Each row is a point. The points of each table are mixes of a few directions, plus a little noise. Count the directions of each table, and those that both share. Where both have some left over, give the other angles between the two spaces (their principal angles), to ten degrees, smallest first.
(in the rows, 100 means zero)

First (5 x 3):
0:   5  65 105
1: 108 103  99
2:  80  92 101
3: 159 122  97
4: 149 119  98
Second (7 x 3):
0: 137  76  68
1:  27 149 161
2: 118  88  84
3: 132  78  75
4:  51 136 141
5: 108  96  92
6: 127  81  78
Directions: first 1, second 1, shared 0; angles 60

First:
0:  91 103  99  94  83  99  66 119
1:  80 109  88 116  67 103 102  98
2:  47  68 101 152  65 146 195  97
3:  91 121 169 143  86 114  79  81
4:  91 112 108 103  78  98  61 111
5:  91 101 112 101  87 104  72 116
6: 130  79  87  36 143  83  44 145
7: 155  70  54   6 176  66  66 139
8: 126 129 114 133 123  89 158  26
9:  97 107  68 116  92  97 157  68
Second, 10 rows:
0:  79  94 102 101  75 110  75 128
1: 172 121  92  97 185  67 184   7
2:  86  96 102 102  83 107  83 118
3: 101 100 100 100 101 100 100  99
4:  91  97 101 101  90 104  90 111
5:  44  83 106 103  35 126  35 172
6: 121 106  97  98 125  90 125  73
7:  58  87 105 102  50 120  50 155
8:  83  95 101 101  80 108  81 122
9: 165 120  93  97 177  69 176  16
Directions: first 4, second 1, shared 1

First, 10 rows:
0:  17 167 114  78 136 126 106 170 109  76  53
1: 118 108  99 107  91 117 101 106 130 114  85
2: 138  82 103  89  85 109  77  68  72 117 118
3: 100  60  84 108 109  50 135  94 115  73 122
4:  31 144 107 128 105  99  84 120  70  97  90
5: 114 120 110  80  97 139  83 107  99 116  83
6: 163  54  88 124  73  86 102  55 112 121 125
7: 114 104 103 109  86 112  82  86  88 118 103
8: 102  63  96  60 123  65 118  95  83  66 125
9: 106  96  95 117  94  96 111 100 122 105  96
Second, 11 rows:
0: 100 119 111  90  97 119  74  92  72 114  97
1:  99  46  97  75  82 145  83  87  62  97 150
2:  98  56  83 106  98  88 132 105 128  83 118
3: 100 125 105 105 103  93  95 101 100 106  85
4: 102 143 104 119 114  65 114 109 128 102  61
5: 104 195 134  95 105 114  44  95  56 135  53
6:  99 108 100 105 102  91 105 101 107 100  91
7: 101 154 109 119 114  69 102 108 119 109  56
8:  97   7  69 103  94  89 151 104 137  68 149
9:  98  36  83  94  93 108 122  98 112  82 139
10: 101 113 108  91  97 116  80  95  77 109 100
Directions: first 4, second 2, shared 1; angles 50

First (8 x 18):
0:  95 112 125  91 122  95 106 125 115  64  97  79  79  98 114  61 126  75
1:  97  75 108  88  59  43 122  97  95  54 125 101  63 100  53 119  86 111
2: 103 106 108  85  76  40 139 103 110  59 122  77  78 106  80 121  96 101
3:  99  90 109  91  78  60 118 102 101  65 116  94  75 101  75 108  95 102
4:  95  71  88 113  92 134  66  85  77 130  92 137 108  94  87 101  86 115
5: 110 141  73 122 155 186  70  91 105 190  64 102 173 102 171  95 109  96
6:  97  78  88 111  93 127  74  87  82 128  93 129 109  96  91 105  87 114
7: 103 128 102 100 126 113 105 109 114 109  91  81 116 103 131  89 114  87
Second (10 x 18):
0: 110 126  85 102 103  98 116  93 109 123 100  86 127 106 120 125  94 105
1:  78  65 129 115 138 180  29 122  83  99  71 135  82  82 107  12 129  77
2:  74  54 133 111 133 172  26 125  78  85  74 142  67  79  95   5 131  76
3: 105 120  92 110 129 141  87 100 106 137  83  99 131 100 136  91 108  93
4: 109 114  89  95  82  66 129  91 106  99 112  84 106 106  96 136  87 109
5: 111 120  83  94  77  53 144  87 110 101 117  78 113 111  95 153  84 113
6: 101  92 100  90  74  59 122  95  99  75 115  95  84 103  74 122  88 109
7: 110 104  93  90  67  42 142  90 105  82 123  84  92 107  77 145  83 112
8: 100  89 104  92  78  68 115  98  99  76 114  98  83 102  78 113  93 104
9: 103 111  95 105 116 121  95  98 103 119  92  97 120 101 120  99 102  97
Directions: first 3, second 2, shared 2

First (10 x 32):
0:  86 105 115 102 100 113  98  99 112 111  19 103 116  86 119  95  89  90  87 142 109  92 115  84 110 131  93 112  61  80  61  71
1:  97 101 104 101 100 103  99  99 103 103  78 101 106  96 105  98  97  97  96 111 102  99 104  96 103 108  97 104  89  94  90  93
2:  99 100 102 101 100 102 100 100 101 101  92 100 102  99 102  99  99  98  98 105 101  99 102  99 102 102 100 101  97  98  97  97
3: 106  97  94 100 100  95 100 100  96  96 132  99  93 105  92 101 104 104 105  84  97 103  94 106  96  87 102  95 114 108 115 111
4: 113  95  87  97 100  89 102 102  89  91 174  97  85 112  82 105 110 109 113  62  92 107  87 115  91  71 109  89 135 119 135 127
5:  91 105 109 102 101 109  98  98 107 107  46 102 110  90 114  97  92  94  91 128 106  94 110  89 106 120  95 109  75  87  74  81
6:  96 101 103 101 100 102 100 100 103 102  82 101 104  97 105  99  98  97  97 110 101  98 104  96 103 107  98 104  92  94  91  93
7: 116  94  83  97  99  86 103 101  87  88 195  96  82 116  77 106 114 112 116  50  90 111  82 119  88  64 109  86 145 124 146 135
8: 101 100  99  99 101 100 100 100 100  99 101 100 100 100 100 101 101 101 100  99 100 100  99 100 100  99 100 100 101  99 100 101
9:  97 101 103 100 101 103 100  99 102 102  82 101 103  98 105  98  97  98  97 110 102  98 104  98 102 108  98 103  91  96  92  94
Second, 11 rows:
0:  75  96 105  97  97 106 110 120 119 123  53  94  92  90 111  99  70 103  69 115  87 110 107 106 109 123 120 118  77 101  63  67
1: 106  98  93 109 100 104  96  93  93  91 113  94 103 103  97  92 105 101 101  94 118  92  97 101  97  88  97 104 105  96 121 111
2: 118 111 110  90 102  90  92  87  91  89 108 119 113 101 100 112 128  91 133 108  91  97 102  84  97 101  78  76 106  98  97 112
3: 130 108 100 115 103 107  80  61  76  67 100 106 132 103 101  88 138  86 135 115 148  69 101  76  94  86  58  87 100  73 136 130
4: 116 102  97 113 101 106  89  78  85  80 104  99 116 103  99  89 119  94 115 105 132  82  99  90  96  87  80  97 101  85 127 119
5:  99 101 101  96 100  97 101 102 102 103 100 102  98  99 100 104 100  99 101 100  93 103 100 100 100 103 101  97 101 103  94  98
6: 104 102 104  81 101  82 105 111 102 105 138 112  88 104  93 120 107 104 115  82  62 118  95 105  97  98 106  81 119 121  91 104
7:  88 100 106 102  99 108 102 105 109 110  56  99 103  92 110  96  87  97  85 119 101  99 107  96 107 117 103 111  79  92  78  81
8:  97 100 102  83 100  85 109 116 105 110 134 108  83 103  93 117  98 107 105  81  62 120  95 110  98  99 114  88 117 122  88 100
9:  74  85  85 110  95 112 113 124 114 118  97  74  77 100  98  86  60 114  54  83 102 109  96 126 105  98 137 132  97 109 102  82
10:  93  96  96 104  99 105 103 104 103 104  97  92  95 100 100  95  89 104  87  97 105 101  99 107 101 100 109 110  98 100 102  96
Directions: first 1, second 3, shared 1

First, 11 rows:
0: 117 117 100 127 133  82 119 121  81  97 100 114 101  96 100  94  94  99  60 112 101  92  87 103  92  86 103  89 102  75  85 104
1:  57  87 102  76  62 106  78  73 119 107  87  78  74 143  68 143  98  81 146  84 107 133  83  85 106 119 119 132  77 140 121  97
2: 143 120  99 137 156 101 126 129  74  88  86 116 142  55 128  81  88 123  67 135 106  83  85 144  84  74  56  91 101  54 123 113
3: 129 106 108 108 119  88 110 121  91 102 140 125 105  70 129  45 119 109  49  95  81  53 142  80 105  89 120  62 138  71  41  92
4: 136 108  80 122 123  94 125 117  86  88  88 109 117  76 112  82  85 113  74 117 101  99  97 123  92  92  62  72 105  76 102 106
5:  77  80 110  66  68 138  70  72 122 103  91  79 119  92 109 115 108 109 167  97 106 110 106 118 106 111  81 134  89 127 150  99
6: 129 109  95 117 122  83 119 121  87  97 119 120 102  81 115  64 103 106  52 102  89  75 119  92  99  91 104  65 123  73  59  98
7: 100  94  89  95  94 123  97  88 105  92  67  84 123  91 102 121  85 111 141 115 113 125  80 138  94 103  53 119  79 109 159 109
8:  63  87  98  77  60  98  82  77 118 107  97  84  67 143  69 131 101  80 131  78 102 126  95  74 108 120 127 116  87 138  99  94
9:  50  75  81  60  23  88  79  63 132 108 100  76  36 171  48 136  98  66 139  56  96 144 107  46 117 140 142  99  90 164  75  86
10:  99 116 140 115 141  99  94 117  86 110 125 116 115  82 119  88 120 103  73 110  97  60  99  98  96  76 133 122 108  72  88 101
Second:
0:  97  89  83  81  84 110  80 102 113  85  83  81 108  92 104 109  96 118 115 106 106 104 105 122 102 106  80 104 102 116 128 102
1: 108 130 144 151 144  73 155  93  65 143 145 150  81 122  90  77 110  52  59  83  82  88  86  39  94  85 156  89  95  59  27  97
2:  96  85  78  75  78 114  73 103 118  79  77  75 110  89 105 113  95 124 120 109 109 106 107 129 102 108  72 106 102 121 137 102
3: 102 110 115 117 115  90 119  98  88 114 116 116  93 107  96  92 103  84  87  94  94  96  95  80  98  94 119  97  99  86  75  99
4: 109 138 157 166 156  65 170  91  54 155 159 163  76 128  87  70 113  38  48  79  77  84  81  22  93  81 171  86  93  48   5  96
5:  99  94  91  89  91 106  89 101 109  92  91  89 104  95 102 105  98 110 108 104 104 102 103 112 102 104  88 102 100 108 114 100
6:  99  99  99  98  98 102  98 100 102  98  98  98 100  99 100 101 100 102 101 101 100 101 101 103 100 101  97 100 100 102 103 100
7:  95  76  63  58  64 123  55 105 129  65  61  59 116  83 109 120  92 141 134 113 115 110 112 150 105 112  54 110 104 133 161 103
8:  96  80  70  66  70 119  64 106 123  71  69  67 113  85 107 116  93 133 127 110 112 108 110 141 104 110  62 108 103 127 150 103
Directions: first 4, second 1, shared 0; angles 30
